Each row is a point. Before rounding, the points of a table are all equally far from one centre. They may lie mostly on one side of it. Write the centre, to within rounding.

Points (8 x 2):
[[-36  20]
 [-38  62]
 [-39  62]
 [  0  89]
 [ 49  40]
 [ 29   5]
 [-43  42]
 [-29  11]]
Centre: [ 3 43]

Points (8 x 3):
[[ 38  39  16]
 [ 67 -25  38]
 [-37  -3  14]
 [ 76  15 -16]
 [ 80 -48  -6]
 [ 86 -10   1]
 [ 41 -72 -39]
 [ 56  34   8]]
Centre: [ 22 -19  -8]

Points (12 x 6):
[[ 10  39 -26  -2  17 108]
 [-56 -48 -12  40  71  30]
 [ 11  83  33 -26  21  81]
 [ 83  56  30   6   9  21]
 [ 64  55  23  34 -30  67]
 [-19  11 -57 -37  23 -23]
 [ -1  29   2 -66  57  13]
 [ 52  92 -27  20  10  -7]
 [  3  -9  72  13  90   2]
 [-31  -9   0 -64 -23  11]
 [ 37   1  27 -31  -9  81]
 [ 84  29  -1  26 -20  23]]
Centre: [-16  25  14  29  12  19]

Points (14 x 8):
[[-39  41  -1 -78 -66 -15  21  24]
 [  1  46 -44 -11 -65   1  35 -11]
 [ 23  80  30 -28 -36 -32  57 -13]
 [-19  77  19 -22 -27 -41  63  81]
 [-20  78 -46 -20 -64 -43  35  42]
 [ 16  34  32 -16 -34 -71  25  59]
 [ 16  92  15  31 -16 -41  43  45]
 [-14  74 -16 -16 -59 -51  43  75]
 [-25  90   0 -50 -18 -62  30  -1]
 [-27  88 -52 -40 -18 -21  12  32]
 [  5  76 -47 -50 -36  -9  38  18]
 [  9  57 -26 -20 -64  29 -11  42]
 [-17  69  -4 -26 -15  -9  18 -48]
 [-14 109 -10 -33 -40 -14 -21   1]]
Centre: [-19  53  12 -10 -31 -13  19  26]

Points (18 x 11):
[[-32  -7 -22 -67  -9 -22  87 -52  73  -3 -44]
 [-86  55 -36 -19  54 -48  59 -54  15  26 -47]
 [-19  45 -11 -40  39 -32  44 -55  56  88 -27]
 [-61 -31 -61 -19  17  -4  -7 -50  35  -9 -71]
 [-53  37 -37 -23 -45 -38  59 -36  67 -27 -61]
 [-79  -5 -39  58 -16  -4  20 -85  14  40   2]
 [-36 -52 -48 -45   4 -28   9 -47  43 -27 -35]
 [-38  40 -15 -29 -45 -70  78 -49  62  18 -21]
 [-22 -46  11 -52 -69   2  65  41  69  20   0]
 [-77 -12 -80  43   7  41  15 -39  29  30 -16]
 [-44 -26 -45 -66  -1 -26  44 -52 -22  38  11]
 [  3  28 -22 -40   4  -3  69 -71 -22 -32 -28]
 [-28  30 -33 -38 -60 -52  -2 -17  56  25 -55]
 [ 16 -23 -50 -48 -45 -45  17  -6  16  51 -13]
 [-64   4 -11 -17   2   5 118 -75 -31  -3 -26]
 [-24  26 -72 -32 -66  -6  75   6  26  22 -10]
 [-75  48 -34 -26  12  10  23 -41  61   0 -93]
 [ -2  40 -59  51 -22  17  44  15 -38 -30 -37]]
Centre: [-37   0  16  11   7  -6  42   5  17  20 -25]

Points (18 x 12):
[[ -25  -15   12  -17 -101   -1   59  -12    5  -15    3   56]
 [ -28  -59   55   16  -49  -44  -31  -60   41  -31    1   53]
 [ -20  -84   14  -31  -67  -35  -27   13   40   12  -12   43]
 [  -9 -101   38  -51  -91  -19  -34  -15   30  -31  -14    7]
 [ -21  -15    9  -14  -83   -3    7    3   65   19   14   42]
 [ -63  -87   58  -13  -81  -23   40   12   43   -3  -10   20]
 [ -99  -40   29  -30  -64  -18   24   18  -13  -14   -6   31]
 [ -40  -15   23  -71  -81   -2    2    1   54  -22  -15   46]
 [ -29  -93   16  -32 -107  -21   -8  -18   51  -11  -28   22]
 [ -28  -70   24   10  -97   -5   26  -30   37    9  -39   61]
 [ -59  -74   14   -4  -70   -2   40  -23    6   12  -15   58]
 [ -83  -36   27   12  -44  -12   76   30   33  -30  -23   41]
 [ -58  -44   32  -31 -116    4   28  -63   23   -6  -30   15]
 [ -44  -36   27   42  -36  -52   22  -22   52   10   15   49]
 [  -6  -69  -24   12  -70  -18   22  -50   32   17  -41   57]
 [  12  -82   14  -31 -120    8   46   -1   21   -9  -24   12]
 [ -60  -56   22  -39  -75    1   52  -29    1   24  -36   42]
 [ -69  -86   29   45  -38  -42  -18  -16   53   -3  -40   31]]
Centre: [ -9 -27  24   0 -33 -14  13 -11  12 -32 -41 -19]

Points (24 x 18):
[[ -27    9  -27  -75   15   31  -86    6  -30   33  -12   17   -3  -10
    58   22   39  -79]
 [  42    4  -16   29    6  -38  -30  -56  -44   10  -76   12   29   37
    39  -34   23  -90]
 [  22   -3    5  -55  -25   13  -69  -80   -4   -8  -51   -2   64    3
     8   13   27  -89]
 [  -5   44  -46   33  -32   63   -9   -3   16   39  -26  -15  -25   26
    95   34   10    3]
 [  44   56   -6  -45  -17   -1  -59   59    9    2  -56  -10  -26  -27
    64  -40   22  -40]
 [  13   60   73   56  -28   -5   -8   25   14   76  -59    5   25   14
    42   -9   41  -35]
 [  16  -17   60  -17  -47   -6  -56  -65   -5    8  -34   -9   34   24
    43  -20  -19  -31]
 [  37   68   -3  -56  -33   12  -39  -18   -7   73  -77   35   14    6
    42   10   77  -93]
 [  41   -6  -36  -49   -6  -16  -39  -24   26    9  -43  -56    5   42
    79   27   14  -71]
 [   7   30  -49   27  -62   29  -26   -6   15    2  -54  -26  -38    8
    26    2   20  -86]
 [   6   18  -28  -35  -56  -22  -64  -47  -49   20  -16  -69   37   42
    46   21   63  -59]
 [   0   23  -44  -19  -18   10    2  -27   -5   65   13  -60    4  -50
    46   -4    6  -75]
 [ -55   36  -36    1   -5    0  -27   -5   11   18   -4  -37   -4   37
    -6   34   97  -94]
 [  29   50    3  -21  -31   11   11   45   16   46  -64  -43   16   -1
    65  -11   58  -96]
 [  -2  -16  -73   18   -8  -18  -16   17   14  -16  -53   11  -26   14
    29  -17   -1  -11]
 [  58   21    0   19   39   49  -68  -42    2   42  -44  -74   -2   14
    63  -31   11  -23]
 [  27  -44   -3   31  -38   -8  -93  -22   13   37  -30   -4   64  -16
     8    2   53  -56]
 [  21    6  -36   17  -51   18   -6   32  -12   99  -55   23   61   36
    36   21   63  -38]
 [  61   -2  -26  -44  -41    4   15  -33   26   46  -70  -50    1   33
    26  -39   54  -12]
 [  41   37   46  -14    2   18  -63   17   -5   55  -20  -22   17   68
    68    0   53 -120]
 [ -21  -12   30  -44   22   13  -56   -7   13   95   52  -15   44   -6
    47    3   58   -7]
 [  18  -42  -30  -24  -27   37  -46   39  -25   26    6   19   26   -3
    88  -46   36  -71]
 [  18    2   39  -60  -16    4  -15  -17   23   27   26  -52    7    5
    52  -12   48 -121]
 [  49   44  -12   39    1  -16 -111   24   32   38  -55  -24   12  -20
    53   23   44  -26]]
Centre: [ 44  35   4  -5   6  18 -14 -11 -14   4   7  10  20  11  22  13  55 -23]
